Each point is reached from the start by the listed moves, each made once or not at all, plus a little noise. Say if it took an odd or an even number of moves. Then give how often each move was made.
(in the rows, 128 means zero)

Moves:
(1): [221 112 132 114]
(2): [124 176  79 134]
Start: [119 134  98 161]
Points:
[122 139  97 155] => even (0, 0)
[217 120 104 144] => odd (1, 0)
[117 182  47 170] => odd (0, 1)

Moves:
(1): [155 131 130 110 129 129 119 110 128]
(2): [129 184 134 139 115 118 127 106 144]
(3): [109 107 164 119 131 133 111  99 126]
(4): [135 118 115 157 132 147 117  97 126]
(5): [118 134 124 125 152 119 122 130 118]
(6): [120 125 108 107 134 162 113 123 145]
(7): [129 126 138 130 132 135 158 132 109]
(8): [154 141 161 142 138 145 126 152 154]
(9): [126 118 125 126 139 113 148 119 144]
Start: [132 148 137 133 134 121  96  95 140]
Points:
[124 184 114 151 170 146 110  33 160] => even (0, 1, 0, 1, 1, 1, 1, 0, 1)
[113 172 146 143 134 168  49   7 170] => even (0, 1, 1, 1, 0, 1, 0, 0, 0)
[162 143 163 176 164 150 131  85 162] => even (0, 0, 0, 1, 0, 0, 1, 1, 1)
[155 193 205 124 168 107  78  44 187] => even (1, 1, 1, 0, 1, 0, 0, 1, 1)

Moves:
(1): [149 106 138  88 141 119 124 152 136 123 142 127  99 135 114 131  99 139
 130 129 125]
(2): [140 166 144 103 104 131 123 131 141 124 134 149 151 120 137 153 118 135
 124 113 125]
(3): [131 101 162 148 119 140 145 135 155 135 141 130 108 134 147 124 135 113
 137 141 150]
(4): [158 126 120 151 128 114 112 124 108 135 133 153 124 138 132 132 136 136
 124 146 115]
(5): [133 122 144 132 189 153 120 121 118 148 133 150 131 119 124 126 135 127
 156 107 123]
(6): [137 123 114 127 126 155 137 110 137 117 127 125 115 124 138 125 138 137
 135 132 123]
(7): [133 145 116 140 142 126 161 143 117 131 140 113 126 108 133 150 144 136
 116 108 142]
(8): [121 118 107 130 123 152 126 173 119 150 121 122 135 133 133 134 135 136
 160 131 129]
(9): [110 125 105 143 122 104 133 124 168 110 143 132 148 147 117 121 127 135
 139 128 136]
(10): [132 122 135 119 116 118 143 101 119 162 121 127 128 135 137 120 131 153
 149 135 136]
(11): [120 123 125 122 131 136 124 126 115 135 159 137 130 139 130 121 117 119
 127 147 122]
(12): [135 146 108 114 122 130 121 128 118 133 125 156 122 131 108 117 130 112
 122 126 161]
(13): [145  93 119 131 123 130 117 138 131 144 136 135 180 121 131 125 130 120
 107 135 134]
(14): [121 114 123 120 114 134 135 134 119 121 130 140 123 168 140 137 121 140
 112 113 125]
(15): [144 135  81 128 133 126 113 118 128 148 129 129 132 122 188 145 103 105
 120 111 124]
(16): [119 117 131 144 140 129 113 117 136 151 120 133 122  99 120 165 163 133
 126 143 120]
(17): [129 124 127 115 123 120 124 128 114 126 139 120 121 126 141 124 154 122
 139 115 123]
(18): [124 119 150  98 133  97 137 129 133  99 110 149 122 119 157 109 153 168
 113 155 157]
(19): [130 133 115 114 127 133 146 120 112 105 125 157 132 138 128 147 123 115
 159 136 128]
(20): [141 135 112  98 139 125 146  99 149 144 121 123 112 183 143 106 144  87
 117 152 105]
Start: [128 153 102 121 144 124 125 109 114 118 139 135 141 127 170 118 167  99
 111 134 112]
Points:
[187 173  66  63 154 156 127  91  82 214 135 230 144 227 198 121 187 101
 153 131 105] => even (0, 1, 0, 1, 1, 0, 0, 1, 0, 1, 0, 1, 0, 1, 0, 0, 0, 0, 0, 1)
[153 102  67  99 197 127 192 100 134 148 195 183 115 183 249 168 136 109
 179  95 152] => odd (1, 0, 1, 0, 1, 0, 1, 0, 1, 1, 0, 0, 0, 1, 1, 0, 0, 0, 1, 0)
[205 117  71  70 126  86 117  96 175 145 192 240 159 190 183 155 222  35
 125 192 128] => odd (1, 1, 1, 1, 0, 0, 0, 0, 1, 0, 0, 1, 1, 0, 0, 1, 1, 0, 1, 1)

Moves:
(1): [121 139 115 137 138 140 125 139 129 116 132 139 130 132 133 143 114 116
 131 127 141 118 140 133 126]
(2): [144 128 132 137 113 115 116 152 130 128 120 130 137 124 137 129 129 124
 120 120 109 128 123 133 127]
(3): [116 130 138 132 112 107 131 135 125 130 126 129 147 140 139 138 108 138
 117 117 122 140 145 137 119]
(4): [129 134 136 133 126 126 116 122 127 118 131 130 135 124 126 151 115 126
 123 124 136 147 135 126 125]
(5): [137 145 121 141 132 135 133  99 117 132 155 109 119 139 128 124 135 119
 134 155 119 117 122 118 113]
(6): [145 137 120 130 133 118 127 147 144 131 130 125 122 129 134 128 134 131
 126 124 125 113 121 127 141]
(7): [136 109 135 131 130 125 125 142 128 133 119 125 131 135 145 126 127 136
 125 125 122 138 130 118 122]
(8): [125 125 126 121 143 126 126 135 123 129 120 140 140 130 143 129 114 135
 130 122 118 132 132 132 135]
(9): [135 117 120 142 135 139 144 125 103 104 156 130 115 121 106  99 148 130
 107 136 146 109 116 135 134]
(10): [130 142 129 153 115 109 124 134 139 133 130 129 118 125 128 133 123 127
 141 126 127 137 128 124 127]
(11): [129 130 135 126 125 129 117 136 137 141 133 128 111 113 127 140 104 136
 134 129 105 138 146 146 134]
(12): [119 111 127 111 128 129 134 145 140 111 128 138 145 121 146 120 123 133
 118 122 140 127 123 132 127]
(13): [151 118 124 133 119 132 120 126 122 126 127 133 128 133 130 133 138 120
 133 125 130 120 130 128 136]
(14): [122 123 126 129 131 135 123 138 133 127 120 124 134 121 129 124 135 143
 137 126 134 124 124 127 139]
(15): [130 121 125 125 122 117 121 126 132 134 130 124 130 133 130 128 122 135
 120 127 114 141 120 134 121]
(16): [141 149 135 139 117 131 115 115 110 136 127 136 119 128 126 140  96 134
 112 120 126 135 143 140 114]
(17): [140 122 126 130 115 127 121 116 113 121 135 139 121 134 118 135 114 128
 115 145 121 122 131 125 125]
(18): [114 141 142 127 123 128 129 107 137 132 129 127 134 142 134 129 129 130
 117 131 125 141 119 126 127]
(19): [128 138 115 137 122 130 128 101 132 114 128 117 124 142 140 138 122 123
 124 138 116 125 138 119 119]
(20): [131 129 130 140 132 133 133 133 132 113 121 133 144 125 125 137 116 131
 127 130 150 140 126 139 135]
(21): [134 133 127 129 107 134 139 130 137 109 121 131 139 146 127 131 124 135
 123 113 131 153 128 113 115]
(22): [136 127 117 126 125 127 123 142 141 116 124 141 154 124 127 128 125 122
 114 121 148 143 140 126 132]
(23): [140 102 128 107 114 120 125 125 119 129 121 131 123 136 148 137 137 138
 120 138 116 146 129 132 120]
(24): [129 150 141 148 107 118 127 145 118 138 129 115 124 122 115 140 104 122
 117 110 136 151 115 130 148]
Start: [ 95 118 148 128 150 146 139 138 138 136 152 110 130 109 114 130 143 105
 125 114 147 118 149 147 148]
Points:
[142 112 139 165  82 113 114 156 164  93 163 135 159 122 163 164  82 157
  53 102 149 177 175 198 153] => odd (0, 0, 1, 0, 0, 1, 0, 0, 1, 1, 1, 1, 1, 1, 1, 1, 0, 1, 1, 1, 0, 1, 1, 0)
[173 128 129 194  91 112  82 234 169 130 174 116 141 102 148 170  78 106
  96 103 123 144 148 156 177] => even (1, 1, 0, 0, 1, 1, 1, 0, 0, 1, 1, 1, 1, 1, 1, 0, 1, 0, 0, 0, 0, 1, 0, 1)
[140 182 126 216  98 123 111 149 174  87 155 109 182 160 160 209  47 130
  86  94 165 198 195 136 104] => even (1, 0, 1, 1, 1, 1, 1, 0, 0, 1, 0, 0, 0, 1, 1, 1, 0, 0, 1, 1, 1, 1, 0, 0)
[144 135 153 161 100 137  86 198 168 116 142 138 171 134 140 205  48 129
  77  69 139 210 167 147 183] => even (1, 0, 0, 1, 0, 1, 1, 1, 0, 0, 1, 0, 1, 1, 1, 0, 1, 1, 0, 0, 1, 1, 0, 1)
[163 115 174 156  24 101  79 162 128 130 114 134 179 164 182 208  23 157
  35  71  72 249 193 165 132] => even (0, 1, 1, 0, 0, 0, 1, 1, 0, 0, 1, 0, 1, 1, 1, 1, 1, 1, 1, 0, 1, 1, 1, 1)
[161 122 157 166  72 136  88 104  82 109 196 114 121 124 149 178  59 134
  40 130  88 174 146 181 145] => even (0, 1, 0, 1, 1, 0, 0, 1, 1, 0, 1, 1, 1, 1, 1, 1, 1, 1, 1, 0, 0, 0, 1, 1)
